Every row gives one point. The points of each table are mixes of a few directions, plus a little noise. Count the directions of each table, and those that both share. Where both have some left over, give the other angles between the two spaces (their principal angles), to ten degrees, smallest first.

First:
[[-13 -14]
 [ 52  57]
 [-35 -38]
 [-23 -25]
 [ -2  -2]
 [  5   6]
 [ 16  18]]
Second:
[[ 27  31]
 [ -5  -6]
 [ 33  36]
 [ -4  -4]
 [  3   4]
 [-55 -60]
 [ -1   0]]
Directions: first 1, second 1, shared 1

First (6 x 3):
[[-25  -9   8]
 [-41  19  30]
 [-12  24  18]
 [ 32  -1 -17]
 [ 23 -18 -20]
 [ 24 -15 -18]]
Second, 5 rows:
[[  7 -23   6]
 [  4   5  -1]
 [-13  60 -16]
 [-22 -30   4]
 [ 26 -12   7]]
Directions: first 2, second 2, shared 1; angles 50

First, 8 rows:
[[ 18 -18   1   9]
 [ -9   2 -17  -2]
 [  4  -3   1   1]
 [ 60   6 -12 -18]
 [-42  -4 -20   6]
 [-33  -4  -1   8]
 [-39  12  29   4]
 [ 41  10  17 -11]]
Second, 7 rows:
[[  7 -13   2   9]
 [-41  47  11 -25]
 [  9  -6  -5   1]
 [ 20 -13 -12   3]
 [ 22  -2 -22  -6]
 [ -8  24  -8 -16]
 [ -7 -37  33  34]]
Directions: first 3, second 2, shared 2

First:
[[-33  23  35 -10]
 [ -5 -11 -19  13]
 [-27  29  14 -35]
 [ 20  -9  -5   6]
 [ 46 -31 -27  24]]
Second, 8 rows:
[[-60  -9 -34  28]
 [ 11  10 -15 -35]
 [  2  16  59   1]
 [-18 -12   3  34]
 [-10  26   2 -44]
 [ 26  -8  -9  -1]
 [ 28  -8  20  12]
 [ 19 -15 -26   7]]
Directions: first 3, second 3, shared 3

First (7 x 6):
[[-14 -13  -7  -3 -10   7]
 [ 15  13   7   6  12  -5]
 [  4   2   2   3   2   2]
 [ 34  42  17  -5  27 -42]
 [-29 -25 -14  -8 -22  13]
 [-48 -39 -23 -19 -36  11]
 [ 37  21  18  26  25  13]]
Second (7 x 6):
[[-19   1 -18   1   9  18]
 [ 50  21  -5 -60   1 -29]
 [-36 -20  10  52  -4  19]
 [ 44  21   4 -25  12 -10]
 [-19 -20   0   7 -18   2]
 [ -4 -13   3  17  -5  17]
 [-15   9   4   9   5 -18]]
Directions: first 2, second 4, shared 2

First (9 x 8):
[[ -2  22  19  17  -6  10  -6   0]
 [  4   4  -2   4  -9  11  -6   5]
 [ 17 -28  -6  14  15  23  17 -18]
 [ 17  -9   9  -6  12  -1  26   9]
 [-17  37  17  -3 -15 -16 -18  12]
 [-14 -38 -37   1   6   3 -17 -31]
 [ -2  25  29  -6   5 -18  12  11]
 [  4 -33 -44 -28  -9  -3  -5  15]
 [ -7  17  15   4   1  -5  -3  -3]]
Second, 8 rows:
[[-32   9   2  14   5 -13 -24 -35]
 [  3 -33 -11  -6  22  -7  19 -20]
 [ 17  -1   1  -7  -5   8  11  21]
 [ -4  -9  -2   1   7  -4   2 -11]
 [ -4  -5  -2   0   6  -3   1  -9]
 [ 31  27   9  -8 -30  21   5  60]
 [ 10 -15  -4  -6   8   1  14   2]
 [-21  27   9  12 -13  -2 -28  -8]]
Directions: first 4, second 2, shared 2

First:
[[  1 -10  -7  -2  -5  -7   0  -3   9]
 [ -3 -16  28 -18 -40  24 -28 -23 -21]
 [-18  20 -13  18  40  -9  -7  26  10]
 [ -5   7 -32  21  38 -16  37  10  39]
 [  7 -10 -14   2  -1  -7  25  -9  20]
 [ -1 -14  30 -24 -43  11 -53 -10 -38]
 [-10  -6 -10   0   6 -14 -20   9   8]
 [ 10  17 -17  12  29 -17  27  18   7]
 [ 46  -1  -9  -7 -11 -19  52  -5  -6]
 [-28  12  43  -2 -14  53 -34 -14 -28]]
Second (8 x 9):
[[ -4 -17   2  50   5  -6  20  -6 -29]
 [-32  55  -1 -38  24  -3 -10  29 -24]
 [ 32  38  -2 -40 -20   5 -42 -16  60]
 [  6 -13 -15  22 -15  13  16   8  -2]
 [  2 -19   0  17 -14  -5   3 -19   0]
 [ 14 -16   1  13  10   9  13  15   2]
 [  2 -49  -4   6 -28  -1   9 -24  11]
 [-20  21  19 -30  37 -12  -9  13 -17]]
Directions: first 4, second 5, shared 1; angles 60, 80, 90
